Rows are points. Examples show where two turns around zero, p and q, send a point. Where does a point land after both, in the order given? Backwards means that the second turn is done in reverse. Each puzzle has new turns, and all numbers are rounded.
In the rows, zero is written as 128.

Turn p:
[178  95 119] => [177  92 130]
[ 78  89 159] => [ 72  92 105]
[ 88 179 132] => [ 89 179 137]
[167 119 134] => [158 108 147]
[129 159  96] => [144 169 122]
Turn q:
[128 161 143] => [125 118 163]
[176 183 122] => [179 113 178]
[ 84  75 107] => [ 94 164  76]
[124  93 140] => [114 117  95]
Where do these land?
q, then p: [176 142 113] => [166 103 154]
q, then p: [104 163 145] => [ 86 116 143]
p, then q backwards: [103 133 137] => [103 122 135]
p, then q: [73 98 83] => [149 202 128]
q, then p: [185 104 163] => [168  80  95]

Turn p:
[ 83 114 118 115] => [ 89 158 121 131]
[136 102 116 117] => [122 123  98 124]
[155 173 172 119] => [155 106 177  93]
[147 102 121 153] => [134 103 107 153]
[105 141 150 125] => [110 134 156 122]
[143 137  91 140] => [159 143 111 145]
Turn q:
[119 160 107 146] => [169 127 116 137]
[115 105 124 142] => [119 118 141 152]
[125 156 152  95] => [122 162 101 105]
[122 158 112  95] => [137 131  83 114]
[147 114 114 150] => [136 103 151 127]
[140  74 160 141] => [ 85 126 177 133]
Where do these land?
p, then q: [125 143  92 140] => [164 126 136 111]
p, then q: [109 139 139 149] => [132 152 147 137]
p, then q: [135 126 148 149] => [112 129 152 137]
p, then q: [132 137 140  31] => [ 93 134  42  97]
q, then p: [117 108 131 145] => [118 114 144 144]
q, then p backwards: [136 107 124 137] => [126 128 150 139]
p, then q: [142 135 123 145] => [131 120 148 119]

Turn p:
[ 86 142 113 119 170 129] => [117 121  99  93 170 130]
[127 106  98 138 141 105] => [147 124 124 123 142  88]
[182 160 113 169 178 111] => [163 143 168 160 196 129]
[143 146 177 166 105 134] => [ 97 124 149 182 121 152]
[124 156 125  54  73 170] => [117 173 125  78  63 176]
[ 93  98 127 165 103 117] => [101 117  99 154 115  87]
[156  75 120 145 147 133] => [178 102 118 153 125 109]
[ 76  95 140 117  83 147] => [ 94 116  82 121  74 119]
[166 174 139  79 152 105] => [140 134 190  87 146 163]
Turn q:
[106 132  85 122 212 121] => [139 112  69 134 131  53]
[164 143 106 126 105 178] => [145 127 105 167 136 180]
[110 140 133 106 107 200] => [124 171  94 135 167 173]
[109 120 167 173 108 102] => [ 88 148 178 126 105 118]
[145  86 154 152 175  93] => [111  90 167 139 143  72]
[121 161 160 112  95  99] => [151 160 163  97 108 141]
[140 115  90 106  94 104] => [137  90 118  99 104 159]
Where do these land?
q, then p: [106 171 142 102 130 113] => [131 155 173 110 125 147]
q, then p: [ 98 104  94 114 146 104] => [138 125 125  85 109  91]
p, then q: [ 70 136 155 131 135 108] => [ 94 128  97  85 138 104]
q, then p: [200 142 161 142 151 116] => [137  89 160 196 133 133]
q, then p: [138  92 122 110 124 168] => [155 115  87 122 156 133]
q, then p backwards: [150 101  68 127 123 108] => [104  78 169 113 139 138]
p, then q: [ 77 130 107 153 128 205] => [130 120  43 151  86 137]
p, then q: [ 89 150 142 120 111 137] => [114 152  93 103 127 132]
q, then p backwards: [225 125 162 152 103  92] => [216 114 192 127 135  98]

Turn p:
[159 129  89  89 116  85 166 142] => [ 96 148 143 170 116 128 106  68]
[136 137 178 116  50 101 177 167] => [123  56 189 145 151 157  92  87]
[104  91 155 159 139 166 119  93] => [129 131 134  82 145 111 126 190]
[ 73 126  95 128 115 107 102 201] => [ 87 106  93 153 154 188 177 117]
[165 156 190 146 131 153  83  98] => [202 104 122  75 103 114 117 137]
[134  55 132  87 103 139  97 145] => [ 65 110 115  67 136 119 126 101]
[104 119 144 108 146 126 136  90] => [135 153 152 112 152 100 144 133]
[190 188  95 149 109  83 133  99] => [183 160 113 171 103 146  67  89]
[120 118 116 149 197 138 149 119] => [121 170 141 140  97 115 156 174]
[ 95 162  86 150 174 182 117 127] => [141 140  77 165 123 103 168 184]
Turn q:
[ 91 153 147  52  70 111  92 131] => [111 134 125 155 186 220 137 140]
[198  87  97 125  75 153 169  67] => [ 73  93  96 109  34 149 164 118]
[106 161 167 151 120 122  98  70] => [112  81 175  97 169 138 134 105]
[112  88 116 132 178 159 119 156] => [136 173 145 120 111  96  94 166]
[107 161  87 130 145 100  83 159] => [187 129 148 164 142 145  89 119]
[101 179 100 138 104 121 144 151] => [164  91 119 174 148 129 141 143]
[126  87 118 161 145 116 130 167] => [145 143  97 117 118  94  85 137]
[178 168 172 153 149 153 159 163] => [104 143 126 165 140  56 160  91]
[134  69 147 110 167 116 157  88] => [121 166 123  52 104 125 148 133]
Where do these land?
p, then q: [116  90 172 121 163  85 134 136] => [ 91 143 131 130 169 127 184 145]
q, then p: [183 168 155  85  90 148  87  86] => [148 120 157 115 186  89 130 206]
q, then p backwards: [151 137  81  88 126  83  83 163] => [158 178  98 159 114  63 122 125]
q, then p: [ 82 108 103 165  93  91 118 120] => [ 76 132  87  89  97 116 133 113]
p, then q: [104 121 107  92 149 152 170  88] => [181 122 116 112 174 111 133  96]
q, then p: [ 71 140 158 158  92 140  90 139] => [105 145 119  85 100 146 189 154]
q, then p: [133 121 114 187 189 168 157 142] => [139 133 160 120 132 194 112  63]
p, then q backwards: [160 164 177 125 157  93 148 166] => [157 168  71 118 149 130 116  81]
p, then q: [152 105  85 132  93 192 165 113] => [175 122 121 119 156 151  49 126]
